Each row is a point. The points of each table are mixes of a few directions, plus a little noise. How many directions does each table use, and how many do they share? Where both have some left over, give the other angles between the two spaces (their principal angles), to ten degrees, smallest first.
In the rows, zero is written as 128.

First (4 x 3):
[[137 132 121]
 [149 138 110]
 [ 59  94 188]
 [168 147  93]]
Second (4 x 3):
[[179 104 173]
 [158 114 154]
 [ 95 144  98]
 [ 80 151  85]]
Directions: first 1, second 1, shared 0; angles 90

First (6 x 6):
[[121 111 195  95 110  97]
 [113 181  89 147 101 138]
 [144  59 147 115 162 125]
 [104 119 112 122  97 122]
 [133  91 156 112 138 118]
 [153 206  71 176 160 166]]
Second (6 x 6):
[[111 141 148 148 101 164]
 [198 118 108  99 117 119]
 [146 136 138 125 100 163]
 [136 116 118 158 129  74]
 [  7 143 152 144 175 141]
 [170 116 105  93 148 105]]
Directions: first 3, second 3, shared 0; angles 60, 80, 90

First (8 x 9):
[[133 144  90 127 125 100 138 181 151]
 [149 160 109  94 122 106 123 125 154]
 [156 192 126 139 149 112 140 149 107]
 [155 183 104 116 135  99 136 155 138]
 [ 85  33 180 134 112 183 107  52 111]
 [102  68 157 132 117 160 116  85 120]
 [107  78 173 124 119 168 110  54 113]
 [137 166  88 159 144  93 152 220 125]]
Second (8 x 9):
[[123 145 122 149  94 109 134  79  86]
 [127 155 128 138  86 112 124  33  91]
 [161 131 136  58 142 135 119 171 166]
 [125 111 131 158 155 151 146  95 114]
 [123 159 127  75  80 100  73 152 185]
 [119 141 117 113  93  96 110 194 137]
 [ 84  87 118 209 170 146 147 176 135]
 [162  93 140 127 205 176 176 122 112]]
Directions: first 3, second 4, shared 1; angles 40, 60

First (11 x 12):
[[137 129 124 122 130 135 140 113 141 137 186 143]
 [137 152  90 106 124 158  89 200 134  83  82 154]
 [138 184  72 143 150 177 158 177 153 115 189 140]
 [103 122 149 154 133 100 135 132 102 135  40  72]
 [146  98 177  69 136  56 131 119 148 136 193 148]
 [114 112  91 120  78 195 113 104 111 143 126 106]
 [129 117 202 186 174  49 113  88 112 118  37 158]
 [146 122 143  73 137  87 107 169 147 105 143 162]
 [136 152  81 114 120 177 155 142 148 137 220 127]
 [106 105 158 177 120 118 133  68  96 153  66  93]
 [116 118 119 144 108 156 133  94 114 146 125 104]]
Second (8 x 12):
[[129 148 188 238 202  73 174  55 127 145 117 153]
 [128 123 125 116 120 132 122 131 128 127 130 128]
 [131  95 122  64  85 139  93 132 127 125 141 133]
 [120 178  98 176 161 145 165 173 130 121 109  98]
 [132  98 144  97 107 119 105 103 127 132 139 145]
 [134 110 194 181 164  74 139  42 125 145 132 166]
 [126 117  79  47  74 171  95 189 130 115 135 106]
 [121 154  74 106 114 169 131 199 130 114 119  93]]
Directions: first 5, second 2, shared 2

First (11 x 18):
[[144 139 110 143 139 144 133 131 147 136 142 139  92 164 140 132  89  82]
 [132 143 122 104 104 183 166 136 149 150 135 145 103 106 107 147  95 123]
 [100 118 111 138 210  45 128 127 104 111 145  93 185 140 149 129 148 111]
 [192  77 177 124 117 128 221 164 120 149  49 155 109 158 169 156  47  46]
 [107 121 120 122 158 111 115  85 107  95 131  88 164 156 124 111 127 126]
 [130 126 126 154 143  92  94 130 120 118 132 124 130 146 148 116 154 128]
 [102 150 143 119  65 135  95 172 138 161 146 164 132  10  93 135 238 249]
 [117 155 117 129  99 160  90 120 144 129 150 137 107 110 107 120 156 167]
 [132 145 107 144 134 148 108 113 142 122 148 128  99 165 132 120 103 100]
 [112 123 142  98 112 137 138 114 115 121 116 113 157  93 104 125 146 168]
 [143 116 136 136 128 127 123 111 121 115 113 120 123 163 137 118 110 106]]
Second (10 x 18):
[[120 128 127 146 133 105  84 113 117 109 133 114 137 141 135 109 161 147]
 [126 128 127 133 130 120 114 122 125 121 129 124 130 131 131 123 137 133]
 [146 130 129  87 115 184 229 162 152 173 116 157 106  98 113 173  54  86]
 [116 126 128 157 136  89  57 104 110  96 136 107 145 149 140  97 181 159]
 [116 126 127 155 136  93  63 104 111  99 136 108 144 148 138  99 176 156]
 [141 130 129  97 119 170 205 155 147 162 118 150 111 104 116 163  70  94]
 [110 126 127 174 141  65  16  90 100  77 141  96 153 163 144  79 213 177]
 [138 129 129 105 122 159 185 148 143 154 121 145 115 110 120 152  87 104]
 [124 128 127 136 131 117 107 122 122 119 130 122 132 134 131 120 144 136]
 [143 130 130  90 116 179 220 159 151 168 116 154 107  99 115 167  60  88]]
Directions: first 5, second 1, shared 1

First (9 x 24):
[[190 152 118  86 117 123  76 131 125 134 106 132  63 141  98 125 151 157
  211 164  67  98 145 142]
 [109 155  59 126 206 146 112 150  96 144 169 193 164 185 169 136 122 174
  122 114 104 183  62 163]
 [159 110 159 149  76 127 115 118 121 112 121 121 127  86 124 130 142 118
  132 143 149  66 159 107]
 [ 66 127 125 144 163 118 183 128 145 146 140 113 173 143 147 129  98 106
   61  92 163 202 100 127]
 [ 46  87 124 109 160 169 161 132 139  75 135 119 109 136 115 108 120  95
  110  97 131 135 139 139]
 [234 146 193 139  24  73 101 104 146 163  81  78  98  72  96 138 145 122
  168 177 134  63 183  89]
 [150 171  80 113 175 120 100 142 111 165 142 167 135 176 146 137 127 175
  152 135  90 174  82 154]
 [ 66  98 106 135 165 168 144 137 113  89 156 154 149 137 146 121 123 120
   97 100 141 131 113 140]
 [130 105 188 152  66 106 160 108 155 125 103  74 131  76 110 126 122  84
   98 128 174 100 171  93]]
Second (11 x 24):
[[151  96 153 184  98 134 129 120 141 154 110 114 141 165 136 101 141 121
  103 126 156 128 160 123]
 [103  96 162 207  96 126 186 144 121 162 147 106 168  95 130 142 100  59
  129 156 229 127 110  97]
 [225 167 152 119  61  92  42  81 121 127  98 133 134 108 146 114 166 203
   64 120  86  73 190 112]
 [109 156 130  97 150 108 121 114 141 154 111  99  81 171 105  94 103 130
   91 120 104 185 164 144]
 [ 92  95 150 183 126 133 173 138 142 172 124  96 126 169 116 103 103  76
  115 136 186 174 140 125]
 [113 207 101  32 152  95 107 125  99  93 155 146 110  40 115 177 104 150
  143 138  81 115  91 124]
 [ 96 123 104 115 124 174 130 153 121 120 145 145 134 110 112 142 141 116
  199 151 129 116  74 113]
 [160 141 129 114  88 153  60 106 144 157  89 119  96 188 107  72 165 174
  114 130  81 138 174 123]
 [135 158 112  96 122 118 125 139  94  82 164 164 163  21 143 195 129 136
  168 143 126  65  70 110]
 [ 73 106 101 111 189 155 166 153 140 118 136 129 105 171 116 124 117 105
  167 118 117 172 100 155]
 [150  66 115 153 199 118 171 135 143  70 129 156 149 170 180 145 139 136
  116  68 111 115 133 183]]
Directions: first 4, second 5, shared 1; angles 30, 50, 80

First (8 x 32):
[[155  84 152 137 143 119 175 174 121 125 125 147 197 104 130 126 153 113
  121  88 184  95 123 113 120  93 100 118 136  97 144 135]
 [111 106 118 121 121 100 164 131 121 122 135 169 150 118 125 116 175 105
  130 140 182 113 125  52 105 109 144 132 156  88 167  97]
 [137 137 167 123 140 105 130 118  93 146 173 138  86 172 112 104 123  75
  132 126 135 136 100  95 148 116  85 135 164 109 160 124]
 [127 140 125 131 148 116  93  83 124 132 116 123  74 139 132 138 126 137
  121 132 109 142 141 120 120 147 133 126 150 133 134 122]
 [108 163 115 138 110 169 100 128 153 139 128 110 137  94 152 117  97 150
  138 142 102 159 146 185 141 145 159 140 101 169  78 125]
 [158  98 144 147 160 132 134 145 135 127  98 128 172  91 146 143 137 145
  114  82 154 110 149 146 114 114 116 113 133 121 119 141]
 [129 132 155 125 130 111 142 129 103 141 166 146 115 150 120 100 133  82
  135 129 150 133 107  92 140 112 102 137 157 107 155 116]
 [ 99 164  50 105  73 170  88 116 173  94  83  64  92 155 108 180  80 216
  133 185   7 136 134 221 137 188 183 124  27 199  66 165]]
Second (11 x 32):
[[117 166 129 103  65 160 157 190 149  96 175 122 185 144 144 127  89 107
  170 180 133 141  85 160 178 114 149 170  41 141  76 143]
 [133 109 102 152 183 118  69  54 140 140  52 114  73  92 136 159 145 194
   91  95  95 129 191 137  77 163 146  92 173 147 134 123]
 [126  97 137 129 134  99 156 125  92 157 144 137 104 152  80  98 154 101
  113 103 126 107 115  91 115 119  83 102 180 104 192 120]
 [130 117 109 140 155 122  94  86 136 134  84 117  94 110 131 147 137 168
  108 111 104 127 162 136  99 150 138 107 150 138 131 126]
 [154 124 151 119 142 114 134 137 121 107 135 133 132 152 136 149 124 114
  134 125 147 118 112 117 139 118 112 135 117 114 127 144]
 [157 162 142 112 122 147 112 153 164  62 124 119 167 140 186 187  88 135
  158 159 147 141 109 162 163 122 159 168  43 139  51 161]
 [135  94 135 156 189 100 100  69 109 162  90 140  81 101 123 121 167 140
   90  77 137 124 173  91  82 137 112  93 217 114 177 106]
 [102 121 133 148 133 125 136 119 111 176 145 150 129  88 122  72 156 105
  120 110 153 140 150  99 111 121 125 122 193 117 161  88]
 [116 148 136 116  88 146 157 172 129 123 173 138 169 134 133 104 112  94
  154 156 146 136  97 132 159 109 131 155  94 127 111 126]
 [132 159 128 105  87 152 140 173 151  87 152 117 168 149 147 149  93 124
  161 169 126 135  94 162 165 122 147 160  44 144  73 152]
 [108 108 110 126 109 121 150 127 105 160 137 123 104 142  75  96 145 126
  113 121  96 113 122 120 116 133 106 102 157 126 174 120]]
Directions: first 5, second 4, shared 3; angles 70

First (8 x 32):
[[163  92 119 171  97  75 112 106 125 139 126 147  98 143 115 102 158 102
  110 223  98 117 106 169 126 144 153 118 124 133 125  92]
 [112 145 131 108 143 152 136 138 128 123 129 119 142 121 135 139 113 140
  136  83 142 134 138 109 128 120 118 133 130 125 130 145]
 [149 107 123 153 110  97 119 115 127 134 126 140 112 137 121 113 146 112
  118 182 110 122 116 152 126 138 143 122 126 131 127 108]
 [114 142 131 110 141 150 135 137 129 124 130 121 139 122 134 138 115 140
  134  90 140 133 138 112 128 121 117 132 130 125 129 143]
 [139 117 125 141 118 111 123 121 127 131 127 133 119 133 124 120 138 120
  123 157 119 125 120 140 128 133 135 126 128 129 127 117]
 [106 151 133 100 148 162 138 142 130 121 130 116 147 119 136 144 109 145
  139  68 148 136 142 102 128 117 112 135 132 124 130 151]
 [ 83 174 138  72 168 196 149 156 131 113 132 103 166 109 145 161  88 162
  150   7 167 142 156  76 130 106  97 141 134 121 132 174]
 [160  96 121 168 100  81 113 108 126 137 126 145 101 141 117 105 156 103
  112 214 100 118 107 165 127 143 150 119 124 134 125  96]]
Second (10 x 32):
[[126 130 129 126 129 130 129 129 128 128 128 127 129 127 129 130 126 129
  129 124 130 129 130 126 128 127 127 128 128 128 128 130]
 [169  86 118 180  91  66 108 102 125 140 125 150  94 145 113  98 165  96
  107 239  92 114 102 176 126 146 156 116 123 136 124  86]
 [ 90 167 137  81 161 185 145 152 130 116 131 107 159 112 141 155  95 157
  146  27 161 140 152  84 129 110 102 139 133 121 131 165]
 [144 111 124 148 113 103 120 117 127 133 126 136 115 134 122 117 143 116
  120 172 114 123 118 147 128 136 140 123 125 131 126 111]
 [147 109 123 152 111  99 120 116 127 134 126 138 113 136 121 115 144 114
  119 179 112 122 117 150 127 138 141 122 126 132 126 109]
 [101 155 134  95 152 169 140 144 130 120 130 114 149 117 138 147 104 149
  141  57 151 136 145  97 129 116 109 136 131 123 130 155]
 [169  86 118 180  91  65 109 102 126 141 125 151  94 146 113  98 165  96
  107 240  91 115 102 176 126 148 157 115 122 135 124  86]
 [108 148 133 103 146 158 138 141 130 122 129 117 144 119 135 142 111 143
  138  74 145 134 141 104 129 119 114 134 130 125 130 148]
 [105 152 133  99 149 164 139 143 129 121 130 115 148 118 137 145 107 146
  140  65 149 136 143 100 129 117 111 135 131 124 130 152]
 [120 136 130 117 135 140 131 133 128 125 129 124 134 124 130 133 121 134
  132 106 134 130 133 118 128 124 123 130 129 127 128 136]]
Directions: first 1, second 1, shared 1

First (11 x 32):
[[134 127 134 121 129 128 126 128 128 129 125 138 129 130 127 128 128 122
  131 133 136 130 132 131 125 124 127 127 136 127 130 126]
 [179 117 178  67 140 124 116 126 127 124 110 215 138 146 117 135 132  78
  154 176 194 147 158 155 105 100 127 122 195 119 144 115]
 [198 114 197  43 144 124 114 125 127 122 102 249 143 152 113 138 134  59
  164 195 219 156 171 166  96  89 126 120 221 117 150 109]
 [ 98 134  99 164 123 130 134 129 128 132 139  77 121 119 134 124 125 157
  112  99  89 116 111 111 141 144 129 132  88 133 119 136]
 [ 96 135  95 168 120 130 136 129 128 131 140  72 122 117 134 123 126 160
  111  97  85 116 108 110 143 146 128 131  84 134 117 138]
 [199 114 196  43 144 123 113 124 127 121 101 249 143 153 113 138 134  58
  165 195 220 156 171 165  97  89 126 121 222 116 149 109]
 [122 129 123 135 128 129 129 128 128 129 129 118 127 126 129 127 127 133
  125 123 121 126 125 125 131 132 128 129 120 128 125 129]
 [134 126 132 120 129 128 126 128 128 128 127 138 129 129 126 128 128 122
  131 133 135 131 131 130 125 125 128 126 136 127 130 125]
 [ 90 136  91 173 119 130 136 129 129 131 141  62 119 115 137 122 125 166
  108  92  78 113 105 107 145 150 129 132  78 135 115 138]
 [ 83 137  85 182 119 130 137 130 130 131 144  52 119 112 137 121 126 172
  105  85  71 110 101 105 147 153 129 133  70 136 114 140]
 [ 75 140  76 191 116 132 140 131 130 133 147  39 118 111 140 121 124 179
  101  79  61 107  96 101 153 156 129 134  60 138 111 142]]
Second (10 x 32):
[[143 152 151  99 156 147  92 130 103 107 143 155 114 127 165 141  88 111
  150 136 161 123 137 146 131 129 123 130 114 109 106 150]
 [ 96 105  87 204  82  95 181 127 160 157 108  56 153 141  68  99 192 162
   93 123  54 132 106  92 124 126 135 124 146 162 159  92]
 [ 98 140 102 114 148 159 109 134 116 120 166  99  96  88 188 144  75 154
  121  65 126 108 114 130 160 160 125 137  36 109  94 168]
 [119 102 113 129 104 114 157 128 152 147 117 120 141 124 102 121 159 135
  110 118 118 135 123 118 126 125 134 127 140 141 146 111]
 [161 159 170 120 158 134  89 125  96 100 124 170 124 154 139 133 106  95
  164 180 155 129 146 146 116 113 119 125 159 116 116 133]
 [163 192 179 176 159 121  78 122  81  86 114 144 126 184 121 122 120  97
  173 217 124 124 142 135 109 102 116 123 182 124 112 127]
 [ 94  45  72 104  70 111 207 130 196 185 119 104 148  87  89 120 182 160
   70  56 115 142 113 105 134 138 145 129 116 152 170 101]
 [169 149 179  64 169 150  82 128  99 102 137 204 114 134 166 149  83  85
  167 158 194 130 154 163 120 118 121 127 143 102 108 147]
 [ 99  91  91 125 101 125 164 130 157 154 132 101 133 101 119 126 147 154
   95  80 111 130 114 116 139 142 136 131 100 137 140 120]
 [134 143 138 146 132 123 118 127 121 121 123 127 129 144 123 123 131 125
  136 149 120 126 129 126 123 121 126 127 143 129 128 125]]
Directions: first 1, second 3, shared 1

First (9 x 32):
[[119 124 126 127 137 122 129 126 126 130 125 129 131 130 135 129 125 128
  126 136 125 132 135 122 121 132 134 128 127 124 127 138]
 [151 139 132 128 106 148 125 139 131 122 135 128 118 123 112 124 132 128
  134 107 135 115 110 142 145 115 113 125 132 135 131  99]
 [141 134 131 128 115 140 126 134 129 125 133 128 123 126 119 126 129 127
  132 117 133 122 117 136 139 121 118 127 131 132 130 112]
 [ 28  84 110 131 225  43 141  84 115 154  95 126 170 148 198 148 106 130
   97 212  94 178 213  67  53 184 192 140 105  95 117 249]
 [109 119 124 129 148 112 129 118 125 132 122 127 137 131 142 132 124 129
  122 145 121 138 145 116 114 140 142 130 123 121 126 152]
 [200 160 141 125  59 188 117 159 137 109 152 130  96 114  77 115 143 126
  150  68 154  92  67 173 183  88  81 119 143 152 138  40]
 [113 121 125 129 142 116 129 122 126 131 123 128 133 132 138 131 125 128
  124 141 123 136 142 119 117 136 136 130 125 122 125 146]
 [164 144 135 127  95 157 123 143 134 119 139 129 111 121 104 121 136 128
  140  99 140 110  98 150 154 109 105 125 135 140 133  86]
 [128 127 127 129 127 128 129 129 128 128 127 128 129 127 129 128 128 128
  128 128 128 128 128 128 128 129 128 127 128 128 129 129]]
Second (9 x 32):
[[150 160 125 139 103 162 119 167 148 116 148 132 112 122  92 112 131 112
  137 105 123 111 102 166 169 107 103 120 138 169 149 100]
 [133  96 131 129 120 115 129  61 121 119 109 125 141 126 158 136 137 158
  137 120 137 137 141  88  98 133 127 139 124  70 118 122]
 [126 114 110 141 127 131 128 117 153 103 137 138 128 132 134 115 119 140
  128 134 117 134 155 125 124 120 138 137 127 140 138 124]
 [151 115 138  91 129 128 152 185  99 125 139 132 110 143 111 147 108 141
  109 141 165 121 146 133 116 113 162 131 122 163  89  99]
 [120 134  98 177 110 146 112  86 189  74 136 131 129 125 120  98 136 136
  148 110  94 129 151 132 152 106  98 141 136 138 175 125]
 [106 181 161 123 128 122 125 148 100 144 102  81 129 127  75 155 165 101
  142 102 138 111 102 137 159 118  75 118 140 111 131 163]
 [119 100 118 128 133 114 144 113 135  86 124 122 126 144 128 137 120 162
  123 139 136 136 190 103 104 108 148 147 122 131 115 130]
 [111 122 112 147 142 124 118 106 148 139 132 145 141 121 158 110 121 117
  128 143  98 140 124 128 124 150 135 124 126 124 150 148]
 [138 128 160  77 160 111 129 172  56 244 125 148 139 112 178 144 112  85
  102 157 143 131  39 140 106 198 165  95 119 104  89 140]]
Directions: first 1, second 5, shared 1

First (10 x 32):
[[189 122  95  90 166 209 168  75  70 139  99 158  95 141 130  67 149 172
  118  72 118  40 169 134 178 113 108 152 173 111  75 132]
 [139 140 102 111 148 148 134 123  97 137 112 148 127 130 119 117 139 110
  120 142 143 113 142 126 150 146 145 141 146 135 126 144]
 [163 125 174 139  83 113 129 126 163 126 153  91 193 103  97 125 140 143
  118 122 122 167  71 119 116  93 152 147 161  86 135 112]
 [117 141 131 143 104 113 129 136 128 112 134 123 156 114 108 139 139 117
  122 146 135 165  91 119 120 127 165 145 136 115 134 135]
 [117  99 162 141 115 101 106 133 191 147 144  94 108 131 149 147  99 138
  151 117 107 128 137 133 100 107  73  75  97 134 144  89]
 [163 116 109  83 200 150 117 128 110 178 109 154 102 156 153 114 115 108
  125 133 135  63 210 140 168 168  81 110 125 177 142 131]
 [ 68 150 107 152 109 102 125 151 111  92 128 140 127 121 123 157 133 103
  128 163 144 178 100 123 108 149 172 144 105 135 137 154]
 [111 136 160 141 144  85 118 179 113  94 168 143 189 146 142 156 126 131
   96 145 136 185 123 130 112 165 150 180  90 160 157 169]
 [114 125 127 139 108 125 126 120 147 128 125 114 108 120 126 132 123 129
  142 123 121 129 115 126 116 111 122 106 124 114 122 113]
 [103 122 110 138 104 137 130 106 150 129 109 117  76 118 130 128 118 129
  156 118 117 112 122 126 115 103 111  86 125 110 110 103]]
Second (9 x 32):
[[122 109 176 143 128 128 123 155 160 132 135 114 144 131  95 134  96 145
  131  93 113 133  79 139  76 104 130 120 120 144 154 129]
 [101 147 113 146  88  81 121 121 131  96 156 117 135 121 176 151 153 121
  129 173 136 181 146 112 146 147 129 137 103 103 116 120]
 [189 107 178 114 131 119 123 127 156 147 159 103 173 135 142 116 128 159
  115 105 114 125 141 132 139 115  92 136 137 119 135 108]
 [180  96 196 120 147 141 125 145 164 159 143 106 167 138  98 112 100 160
  120  73 106 106 103 143  98  98 103 124 140 142 152 117]
 [173 108 159 116 144 139 128 130 142 151 136 117 151 135 121 113 122 147
  120 100 117 107 132 135 131 116 108 130 141 132 135 118]
 [ 44 185   7 133 106 123 138  98  58  85  91 171  54 113 164 144 169  70
  143 208 165 148 167 107 175 177 172 131 116 113  87 154]
 [ 44 167  49 146 109 127 135 122  86  91  94 159  70 116 132 151 141  85
  146 177 152 150 127 115 131 153 172 123 112 130 109 151]
 [151 120 132 114 148 151 132 125 123 147 115 133 128 134 113 112 123 133
  125 109 124 102 133 135 133 124 123 127 145 135 131 128]
 [150 118 140 119 144 146 132 128 130 143 123 129 130 133 112 116 118 135
  127 108 124 104 126 134 125 120 121 127 140 136 134 128]]
Directions: first 5, second 3, shared 2; angles 80
